Rows are points. Before rounding, the points of a table are all equally far from one centre. They may lie mostly on one side of it. Where is the centre, to within rounding?

Points (7 x 2):
[[ 46 -10]
 [-13  48]
 [-25 -17]
 [ 11  53]
 [-33  23]
 [-12  49]
 [ 36 -22]]
Centre: [ 8 11]

Points (15 x 8):
[[ 28  57 -49   7  39 -18  41 -34]
 [ -8  -3 -15  14  56 -22 -24 -16]
 [  0   7 -34 -15  12   7  19 -72]
 [ 13  -3 -24  21  32  39  19 -29]
 [-30  37 -26  18  19 -23  24 -28]
 [ 71  -7 -22  -3  41  -9  23 -13]
 [ 57  57 -23  13  58  12 -24 -32]
 [ 27  44 -13  46  16  32   6 -23]
 [ -1  24   8  29 -18 -28   6 -33]
 [ 18  53  14 -14  49  39 -18 -58]
 [  9  32  16  16  -3  -1  33 -66]
 [  4  50   2  20  38 -38  23 -61]
 [ 44  27 -24  -6  44  23  50 -49]
 [ 20   3  -4 -61  -3 -10 -31 -19]
 [-30  11  14  10  45 -18  23 -29]]
Centre: [ 22  32  -4 -13  24  -4   3 -21]

Points (21 x 14):
[[-32 -37  21 -26  34 -35  58  -4  67   5 -15  10 -66  23]
 [ 12  -9  41 -16  85 -35 -29   1  43 -13 -50  14 -13  -8]
 [-14   3  -1   4  11 -19 -56  41  29 -12  33   5 -37  -6]
 [  2 -23 -35  12  44  41   2  24  45 -37  31  23 -19 -31]
 [  4 -65  -8  -6   5 -29  -2  13  60 -52  -8  -9 -24  49]
 [ -9  30  26  43  16  16  19  -6  62  29  16  25  15 -19]
 [ -8 -45 -37 -25  28  17 -38 -17   3 -18   0  29  23  22]
 [-34 -52 -44  12  25 -12  22  -6  56 -13   5 -23 -16 -26]
 [-37 -32 -30  22  71 -18  26  11  40 -25 -12  17 -51 -34]
 [ -6  17 -13 -25  -1  23 -57   5  58 -18 -42  46  -9 -20]
 [-33 -56  27 -11  13 -10  14 -19  76  31 -68   9 -16  15]
 [-21 -13  43 -29   8 -39  75   9  -4  -4   6  31  15 -30]
 [-21 -30 -66 -14  21   5  -8  30  24 -11 -48  26 -26 -16]
 [  9   9 -42 -17  26   2 -19  49  56 -19  -5  49 -35  -6]
 [-21  17   8  15 -28 -52  27 -48  54   4 -16  -1 -20 -14]
 [-30 -45 -32  24  15 -31  30  -8  -9   9   1  23 -65   3]
 [-29 -29 -34  30  19   8   7  39  74  -5 -14  36  20 -19]
 [ -9 -35  37  14  38 -31  -6  52  71  11  10  27  14 -31]
 [-40 -41  32 -35  37 -26 -32   5  20  -2 -47 -18  21  17]
 [-15 -46 -28 -25 -14 -45 -13  20  59 -28   0  54 -37 -29]
 [  6 -37  -3  -5  -3 -40 -14 -41  51  30  -1 -20 -37  16]]
Centre: [ -8 -18  20  -4  14  -1  10  -2  27 -17 -15  24 -17  -4]
